Each row is a point. To make a cloud, some directions were put in groups of two or more. Within a group, all points are equally far from the middle, so they leave a hole (a ring in 2 directions, a hollow ball in 3). The other directions are filled evenly. Then the cloud was stretched, turned, moved and blurred a little. How many holes are there, and how many directions does each take, smallest first?

Cloud (15 x 2)
[[-13 -37]
 [ 47   0]
 [ 49 -16]
 [ 21 -60]
 [ 48 -29]
 [-17 -20]
 [ 35  22]
 [-13 -37]
 [ 41  14]
 [ 41 -45]
 [ 20  30]
 [ 21 -60]
 [ -9 -45]
 [-17  -4]
 [ 41 -46]]
Holes: 1 (2)

Cloud (22 x 3)
[[  2  18  21]
 [ -6 -34  47]
 [  8 -45  59]
 [ 54 -17  60]
 [  7   1 -13]
 [-42   3 -13]
 [-17 -39 -21]
 [  8 -40   6]
 [ 33 -27  50]
 [-31  11 -24]
 [ 14 -18  44]
 [  4 -18  -4]
 [-33  22  -7]
 [ 18   1  55]
 [-10  22  11]
 [-47  17  -9]
 [-40 -15 -44]
 [ -3 -14   6]
 [ -3 -39  43]
 [-33 -11 -36]
 [  9 -39  15]
 [ 59 -35  26]]
Holes: 0

Cloud (20 x 3)
[[ -9  33  22]
 [-20  28 -53]
 [-23  21  34]
 [-43 -19  10]
 [-47  27  19]
 [-12 -37  24]
 [  0  49 -22]
 [ -6  44 -46]
 [ 34  14 -27]
 [-56  -1  11]
 [-27 -11  45]
 [  6  47 -28]
 [-44 -17   6]
 [-10 -38  17]
 [-34  37 -47]
 [-17  51 -39]
 [-25  16  38]
 [ -6  42   7]
 [ 28  13  21]
 [-60  13  -7]]
Holes: 1 (3)

Cloud (28 x 4)
[[ 13 -14   1  34]
 [-15  28  -4 -20]
 [-17  26  32  -7]
 [-10  -3 -38  29]
 [  3  45  39  22]
 [ -2   3  43  12]
 [-18 -34  -1  27]
 [-40 -13   7  42]
 [-29   7  17 -27]
 [ 13  29  42  39]
 [ 24  28 -38   6]
 [ 36   8 -10  41]
 [ 14  45 -17   7]
 [  5 -12  -7  39]
 [ 27 -18 -21 -23]
 [ 25  60   7  30]
 [ -8   4   2  47]
 [ -1  11  42  29]
 [ -3 -37 -40 -20]
 [-14 -48 -24   2]
 [-10  13  22  45]
 [-21 -30  -4 -38]
 [ 34  17 -27 -31]
 [-20  15   1  44]
 [ 10  49  -6   2]
 [ -3 -16 -46 -30]
 [-23 -38   2  22]
 [-15  16 -29 -23]]
Holes: 1 (3)

Cloud (31 x 4)
[[ 19  34  22  15]
 [-22 -17 -35 -49]
 [-20  -2  21 -20]
 [ 23  -7 -30  23]
 [-25  22  16 -11]
 [-26 -33 -12 -52]
 [-11  42   8   4]
 [ 34 -18 -35  -8]
 [-21  12  21   6]
 [-14  30 -20 -27]
 [-34  11 -42 -13]
 [-54  20 -15  -1]
 [ 32  24  24  34]
 [ 52  -1 -10 -28]
 [ 16  -7 -18 -51]
 [ 49 -12   1  37]
 [ 47 -43   7 -14]
 [ 17   4 -22 -42]
 [  5  39   2  40]
 [ 60  21  -2   3]
 [ 14 -22 -39  -8]
 [-28   5 -44 -13]
 [  8  47   3  17]
 [ 23  -9  14 -41]
 [  9  25 -34  20]
 [ 22  23  -5 -29]
 [-16  17 -21 -41]
 [ 32  15 -30  21]
 [-10  24   9 -27]
 [ 19 -27 -17 -53]
 [-27 -20   6   4]]
Holes: 1 (4)

Cloud (55 x 6)
[[ -3  45   6  22 -20  12]
 [-25  14   8  26  -8  45]
 [-14 -27 -19 -26 -19  28]
 [ 37  37 -29  -6   1 -18]
 [-20 -10 -26 -21 -30  31]
 [-49 -10   6  38  39  15]
 [-25  23 -18  -4  13  16]
 [-14   2  -7   3 -31 -34]
 [-19  11  42  30   1 -11]
 [ 25 -11  22  16  23  -8]
 [ 14 -19 -42 -14  47  18]
 [  2  45  -9  -6 -39  -8]
 [ 17   5 -37  11  -7  20]
 [ 11  14  15 -14  29 -15]
 [-26  16  39  40  12 -22]
 [ 26 -13   4 -30  12 -12]
 [-31   1  24  24  53 -32]
 [-17  14 -25  37   5   9]
 [  4  15  -9  -6   0 -44]
 [-16 -21   2  20  38  32]
 [ -4  22   6  -2  34 -37]
 [  7 -30 -29 -20  -6  -4]
 [  4 -32   6  20  47  14]
 [ -4   9   1  13  39  41]
 [-28 -10  21  26  55 -23]
 [ 17  24  -5 -16  16 -28]
 [ -4  29   3 -23  -5  26]
 [ -5   4 -25 -15  20  28]
 [-12  29   9  31 -13 -44]
 [ 29  -2 -47 -29 -10  28]
 [ -1 -27 -39  -5  49  -1]
 [-12 -26  11  16  55  -3]
 [ -9   3  44   4  20   0]
 [-29 -16 -18  -7 -38  -5]
 [ 21  30 -25 -12 -37  20]
 [-12 -17  -2  30  31  25]
 [-15  30  -4   5  16 -50]
 [-39   0 -39  10 -13  -6]
 [ 38  10 -14 -23   4 -31]
 [ -9  35  -8  23  -4 -58]
 [  8   5  33  17 -11  -4]
 [ -4 -22  -8  31  60  16]
 [-31  21   2  27  45  25]
 [ 32  23 -35 -19  37  -1]
 [ 27  11  -7 -11 -21 -30]
 [ 12 -21 -19  32  32 -11]
 [ 16 -22 -15 -20  17 -22]
 [-24  -5  31  37  37 -17]
 [ 23 -34 -30 -29 -19   4]
 [  8  32  34  10  19  20]
 [ -5  36  -6 -26 -38  16]
 [ 32  16  21 -10  51   3]
 [ -9   3 -20 -11  26  31]
 [-28 -20  10  32  31  17]
 [  1  -2   7   7  11  58]]
Holes: 2 (2, 2)

Cloud (73 x 8)
[[ -5 -46 -29 -11  -5   6  27   2]
 [ 10   0 -19  13 -29   8   4   7]
 [-15  -4  34  11   3 -19  -6  -2]
 [ -9  -3  12   2   8 -21  -4 -43]
 [-16  24   3   0 -23  -6 -24  -7]
 [-11  -7  35  -1   6 -18   9  34]
 [ -8  -8   1  -3  -9  23  23  21]
 [ -2   4  24   2 -11   6 -16  31]
 [ 11  -8 -15   1  -8  -7   5 -60]
 [  2 -27 -14 -18 -10  -2  -1 -54]
 [-14   7  -4 -30  -3 -17   1  -4]
 [ -4  -2 -16 -22 -19 -20  17 -23]
 [ -7   3   1 -11 -19  -1   4 -46]
 [ -2 -15 -18  -5  -5 -30   8 -11]
 [-15  11  22 -33  -4   0   6  12]
 [ -6 -25 -30  -9   6  -9  20 -27]
 [  2 -13  -3  24  -9   6  19 -16]
 [ -6  -9  14   4  -2 -17 -15 -29]
 [  3  31  15  -4   7 -26   0  -7]
 [-11   7   6 -24 -13   6 -26 -11]
 [ -8 -14 -22   1  10   2  13 -34]
 [ -6 -19   7 -32 -16   4  -6  34]
 [ -9   1 -23  -1 -28   3 -24 -12]
 [ -9  10  -8 -13 -21  -3 -27 -22]
 [-24  22  -1  -1  -5   2   9 -19]
 [ -8 -26   0 -10 -12  24   0 -13]
 [-20  -9  -5  -2  20 -10  -8   2]
 [ -9 -35 -11 -22  -6 -15  -1 -20]
 [ 10   0 -22  29 -19  14  -6 -17]
 [ -6 -27 -21   1  -8  20 -10 -18]
 [  0  32  17  11  -5  -3  -4 -27]
 [ 11  -8   1   6   9 -15  30 -20]
 [ -2 -25   6  24  14   1  10  22]
 [-13  17   5  -9 -16 -17  13 -17]
 [-11  23 -10  18 -22   8  -8 -25]
 [  7 -33  14   0  12   7  11  -2]
 [-18  13 -16 -11 -15 -14   1  -3]
 [  7 -17 -12  -3   7  16 -18  -8]
 [ -2 -16  -5 -18  10  -4 -17  10]
 [ 19 -17 -15   8   1   3 -12   9]
 [ -2 -12   7   2  13  14  22  -1]
 [-14   4  17   7   3  18 -25  31]
 [ -3  10   7  15 -13  -2 -26 -20]
 [-23   8  11 -24  -2 -22  12 -15]
 [  0 -11 -37  -3  -8  18  14 -29]
 [  0 -28  -4 -10  -9 -17  -3 -42]
 [  3 -33   6  14  -7   3  24   4]
 [ -8  -2  -7  -7 -16 -14 -28 -19]
 [-24  18  -8  -1 -12 -17  -8   6]
 [ 15 -17  -9  20   2  -5  -9 -27]
 [ 17 -13   3   7 -12   5   6 -31]
 [-20  -2  22 -32   2  -8  13  19]
 [  1  -8  -9  24 -19   9   1 -29]
 [-13  17  23 -23   4   5   7   5]
 [-12 -16  19 -30  11  -8  20   0]
 [ -6 -25  11  -5 -15 -22  -2   2]
 [-18 -20 -13 -16 -15   5   1  41]
 [ 14 -18 -10  -5  -3 -22  32 -28]
 [-12  19  -7  -9   3  10   1  -1]
 [ -6   8  19   0   2 -22  18  14]
 [-13   2  -4   1   6 -31  -9 -13]
 [ -6  39   7   6   5 -23   4 -14]
 [-11  -1 -33  -6 -12 -17   6  -3]
 [ -8  40  21  14  -6  -6 -13  -1]
 [-16 -16   1 -19  -3  -4 -22   2]
 [ 14 -29 -14 -23   7  -8  30  15]
 [  0   6  29  -7  18 -27  19  11]
 [ 11 -10 -12  17  10  10  31   1]
 [  0 -38  -9   5 -17 -12  16  -9]
 [-22  30  -6   8  -3  14  -8 -20]
 [  9 -35 -14  12  17   5  -1  11]
 [-20  -1   3  -6   6  -3  11 -27]
 [  5  11   2 -16  -3 -33   2 -12]]
Holes: 2 (2, 3)

Cloud (79 x 8)
[[  7  -7 -22  -9  -6  11 -15 -24]
 [ -7  18   8   7 -10 -22  -8  11]
 [ -9  -1 -19 -12  25 -17  14  13]
 [ 12  -5  -2   1  38   2 -11  19]
 [ -3   2 -22  13   7 -13  -2 -30]
 [ -8   0  42  -2  33  20   1 -10]
 [-10   3  -3  -4  43   2 -20   9]
 [ -5   9   2 -13  18  32  20   7]
 [  8   0  -8  -4  -8 -11   9  43]
 [  3  -4  -9  -5  44 -11 -21  -4]
 [  9  -6  10  17 -16 -16  20  26]
 [ 17   2 -24 -16  -5   2  -2  21]
 [ 11  14  19   6 -13  -6 -12  13]
 [-10  -9   7  17 -21 -38  -3   1]
 [-15  -2 -11  -7  22  -2   9   0]
 [  1  21  14  -7   4 -12  -6   7]
 [  1  23 -16  18  -2   0   3  -5]
 [  9   9   1  -2  -2  -4 -16 -29]
 [  3   9 -12  -5 -24 -18 -10 -25]
 [ -1 -12  -9  12  14 -13  -6  -2]
 [  0  -8  -5   8  -1  -4 -19 -16]
 [  4  -7  26 -12   4  15   2   9]
 [ 20  -7  -8  -4   1 -21   8  15]
 [ -5   5 -27  -5   8  -4  17  -8]
 [ 16  10 -20   4  12   2 -32  -6]
 [  8  -3   4  14  -7  -4  10 -12]
 [  2  11  14   5  31  -7  17  18]
 [  8   9 -40  19  -7 -20  -8 -24]
 [  5   2  -8  15  28  11  14 -20]
 [  1   2 -13 -17  10   4   9   6]
 [ -2  -2 -28   0   0  17   2   0]
 [  5  19 -30   0 -21  -2  -5 -13]
 [-13  15   3  -8  17  -4 -14 -38]
 [ 14   7   7  17  -7  -2  -6  21]
 [ -1  12  50   4 -29  -4  18  12]
 [ -2  -6 -19 -17  10   2  -2  -6]
 [  2  -1  -7  12  30  10 -13 -15]
 [-17  -7  60 -11  -1  21  17  32]
 [  8  -3 -34   5  11  -7   2  17]
 [ 11   6  27   1 -32  -6  14  -2]
 [ 25 -12 -23  -6   2   2   2  -1]
 [  7  16  -9   3  18  25  -1 -21]
 [-14   1  -9 -18  17  13 -18 -42]
 [ -8  18  -2  -6   9  -2   8   5]
 [  1  24  28 -20  -2  10   0  -3]
 [-10  15  33 -22   3  17  10   6]
 [ -6   5  23   9 -11 -23  18  20]
 [ 33  -2  -8  -7  -3   4   3   8]
 [ -1  -3  14 -17  60   6   5  -1]
 [ 11 -10  13  -7   9  -7  30  34]
 [ 14 -10  36 -15   3   3  -3 -11]
 [ 17  11  -8  -7   2  14   2  22]
 [  5  -6   8  15 -16 -24  17  21]
 [  2  -9  -3  13  17  -8  -2  12]
 [ 19  13   9  12  -4 -15   7   0]
 [ -3   9   5  -7   8 -12   3   6]
 [ 12   7   2  -1  -5  10  13 -17]
 [  4   7   8  -9   5  -8   0 -27]
 [-18  19  16 -12   0  19 -23 -38]
 [ 11  -2   5 -19 -15 -22  18  22]
 [ 19 -17 -22   8  19 -13  10  38]
 [  7   8 -10  -7   3  17 -15  -7]
 [ 14  10  16   7   2  11 -12  16]
 [-10  -3   5   5  39  -4 -18 -10]
 [ 20   2 -25  11  16 -11  -6   3]
 [ 24 -11 -16  -6  -8 -26  16  20]
 [ 14  18   2 -14 -22  -5 -17   5]
 [  0   1 -17  16  36 -26  14   9]
 [ 12  18  -4   8  -2 -21   8  16]
 [ -9  -2  22 -12  52   9   1 -13]
 [ 18  20 -12 -17   3  16 -20  -9]
 [ -1  -2  18  13  12   7  24  20]
 [  4 -17   5 -23   6  11  -2  -2]
 [  4   7  28 -10   7  27   4  10]
 [ 24  17  29   1 -27   7   1  19]
 [-10   2  -7  10  26   9  31  22]
 [-13  -3 -10  -9  37 -22  20  13]
 [  1   8 -16   0  17  -9 -18 -29]
 [-16  24 -16 -12   0 -18  -1 -13]]
Holes: 0
